Each row is a point. Each copy is the shape, with its points in the same order, stretched, turned, moved and blurred by noise. Say if it was mirrored as well.

Shape:
[-0.5 4.3 1.1]
[-2.0 -4.3 1.9]
[0.0 -3.6 2.2]
[-1.6 -2.8 4.9]
[2.4 -3.2 -6.2]
[-2.5 6.3 1.3]
[5.3 -0.8 4.1]
Copy 1, 7 rows:
[1.3 3.6 1.9]
[-1.3 -3.8 1.8]
[-0.1 -3.1 1.3]
[-0.9 -2.9 4.7]
[0.9 -1.1 -7.3]
[0.7 5.1 4.0]
[5.7 -2.7 2.0]
Copy 1 is: only turned
Copy 2:
[1.1 3.4 3.1]
[-3.1 -3.7 3.8]
[-0.6 -3.9 4.3]
[-2.7 -1.9 6.7]
[3.6 -6.0 -2.4]
[-0.8 6.8 2.8]
[4.8 -2.1 7.0]
Copy 2 is: only turned

Shape:
[4.4 -0.2 1.3 -3.1 -0.9 -1.7]
[-4.0 1.8 -6.8 -1.8 -3.5 3.3]
[0.0 -2.9 1.8 7.5 5.9 -1.2]
[0.7 1.0 -2.7 -2.9 -1.5 3.2]
[0.1 -1.1 4.7 -2.9 -1.2 -1.1]
[1.2 -4.0 0.0 -6.2 -3.9 -3.1]
[0.0 -0.3 2.2 -6.7 -3.1 -0.7]
[-1.6 -1.7 1.1 0.6 6.6 0.4]
[-5.1 6.4 -4.4 0.9 0.1 -2.9]
[-7.2 5.4 -2.8 3.1 -2.7 -0.8]
[5.2 -2.8 3.6 -7.1 -3.6 0.9]
[-3.7 2.7 -2.8 1.2 -1.6 1.6]
Copy 1:
[5.1 1.2 0.5 -2.3 -1.9 -2.6]
[-3.6 -1.3 -5.9 -6.0 -3.4 3.6]
[-1.0 3.0 2.2 8.1 3.8 0.2]
[1.2 0.4 -2.6 -5.2 -2.2 3.2]
[0.5 0.4 3.7 -2.6 -0.6 -2.7]
[4.5 -3.8 -1.4 -5.1 -0.5 -4.4]
[2.0 -0.4 1.0 -6.8 -2.1 -2.4]
[-1.3 3.5 1.7 0.8 5.6 1.3]
[-7.0 4.5 -5.8 -1.7 -2.5 -2.4]
[-8.9 2.4 -4.4 -0.2 -4.3 -0.8]
[7.7 -2.2 3.0 -6.8 -2.5 -1.6]
[-4.3 0.8 -3.2 -1.8 -3.3 1.6]
Copy 1 is: only turned
Copy 2, 12 rows:
[2.1 -0.8 0.4 -3.1 -1.3 -0.3]
[-4.3 1.3 -6.3 0.2 -2.0 6.3]
[-0.1 -4.6 2.0 8.0 2.0 -3.8]
[-0.5 -0.3 -2.8 -1.1 0.1 4.8]
[-1.5 -2.9 3.2 -3.3 -1.2 0.7]
[0.1 -4.2 -1.2 -5.8 -6.0 1.5]
[-2.1 -1.5 0.4 -6.4 -2.3 2.6]
[-2.2 -5.0 -0.7 2.1 4.3 -1.9]
[-6.9 5.0 -4.6 1.3 -0.3 -0.8]
[-8.4 4.3 -2.3 3.2 -2.0 2.1]
[3.4 -3.5 2.6 -6.9 -2.6 3.5]
[-4.8 1.7 -2.6 2.2 -0.8 3.3]
Copy 2 is: only turned
Copy 3:
[-2.8 -4.4 -2.3 2.4 -1.0 2.9]
[-2.5 3.7 -8.5 -3.9 -2.3 -2.0]
[2.5 1.2 2.5 6.9 6.8 -2.8]
[-0.9 0.4 -4.4 -2.6 -1.1 1.1]
[-3.9 -2.9 1.7 -0.6 0.8 1.0]
[-3.6 -6.6 -1.0 -1.8 -4.8 -0.9]
[-4.6 -4.1 -0.3 -2.9 -2.3 2.3]
[-1.2 -1.2 0.3 1.5 7.6 -2.2]
[-8.3 3.9 -5.4 3.8 0.7 -0.9]
[-6.4 6.9 -2.2 1.9 -2.0 -2.7]
[-2.0 -8.0 -0.5 -3.7 -3.1 3.6]
[-3.0 3.8 -3.9 -0.8 -0.9 -1.4]
Copy 3 is: mirrored
Copy 4 (12 x 6):
[8.1 0.6 1.5 -0.9 -1.2 -1.8]
[-4.0 4.1 -4.0 -1.0 3.6 -1.1]
[1.0 -7.0 5.3 2.0 -5.4 5.0]
[2.2 2.2 -0.5 -0.3 3.7 -0.9]
[4.2 -0.3 4.8 -1.1 -0.8 -5.3]
[6.2 -2.5 -1.0 -3.5 1.0 -6.9]
[4.2 2.3 2.1 -2.7 1.7 -6.8]
[1.5 -3.6 6.4 -3.3 -1.2 3.5]
[-3.7 6.8 -0.8 -2.2 -4.3 2.0]
[-6.8 5.6 0.1 0.9 -4.8 -0.9]
[10.6 -1.4 2.7 -1.0 3.5 -6.8]
[-2.8 2.7 0.0 0.6 -0.4 0.0]
Copy 4 is: mirrored

Shape (11 x 8):
[1.4 -4.1 2.1 -1.9 -5.2 5.0 1.5 -7.1]
[2.2 3.5 -5.1 2.3 5.1 4.1 -0.8 8.1]
[1.0 -0.7 -4.0 -7.4 1.8 -1.0 -1.4 0.9]
[-0.4 -0.8 -8.8 7.1 3.7 1.4 -2.7 -0.7]
[4.2 -0.4 0.4 -0.7 3.9 -1.7 -0.8 -0.8]
[2.0 2.6 -1.4 4.9 -6.1 -1.4 3.5 2.0]
[6.8 -2.0 0.9 -0.4 -7.0 -3.8 -0.9 -3.6]
[-3.4 0.0 1.8 -0.7 2.7 4.1 -1.6 0.5]
[0.0 -6.6 2.8 1.8 3.0 -1.5 -4.6 4.8]
[-2.4 -3.8 -2.1 1.8 1.8 2.3 4.2 -3.5]
[-0.8 5.0 1.8 1.7 3.0 -3.6 1.0 -0.5]
Copy 1, 11 rows:
[3.3 5.2 3.0 -4.7 -3.5 5.1 -2.1 -3.3]
[7.0 0.2 -2.5 0.8 3.5 -4.8 4.5 7.6]
[0.8 2.0 -6.7 -6.1 0.2 -1.5 -1.5 0.6]
[9.7 2.9 -3.5 5.6 -1.0 -4.5 5.7 -2.4]
[0.2 3.7 0.2 -2.6 -0.7 -5.7 0.7 1.2]
[1.6 1.1 0.6 2.7 -8.7 4.4 3.2 4.8]
[-1.8 5.0 0.9 0.6 -8.1 1.3 -5.2 -0.3]
[1.5 0.6 1.0 -2.9 4.5 0.4 3.1 0.5]
[-0.5 -5.5 2.2 1.2 2.4 -6.4 -1.7 -2.6]
[6.0 0.5 0.2 -3.6 -3.4 0.4 5.1 -3.8]
[-3.5 3.0 0.5 -0.8 -1.7 -1.4 6.9 3.6]
Copy 1 is: only turned
Copy 2, 11 rows:
[4.0 -4.9 3.2 3.2 0.7 3.7 2.3 6.8]
[-9.1 0.1 -2.8 -0.1 -5.1 1.0 -4.6 -8.3]
[-1.2 2.9 1.2 -5.2 0.3 0.7 -2.3 0.3]
[-6.5 0.5 -2.6 5.4 1.9 -1.9 -7.0 -1.9]
[1.5 0.0 -1.5 -1.0 0.4 -0.9 -1.7 -4.6]
[0.0 3.1 -0.7 6.3 -7.7 -1.6 2.0 -0.8]
[7.1 -0.8 2.7 2.5 -3.3 -4.1 0.5 3.0]
[-5.2 -1.0 1.1 1.4 2.7 3.2 2.0 -3.9]
[-5.5 -3.5 -1.5 -0.1 2.7 -5.6 2.4 -4.7]
[-1.2 -0.3 -3.2 2.9 2.2 2.8 0.8 2.4]
[-0.1 5.9 -1.0 2.6 -0.3 0.9 1.6 -7.7]
Copy 2 is: mirrored
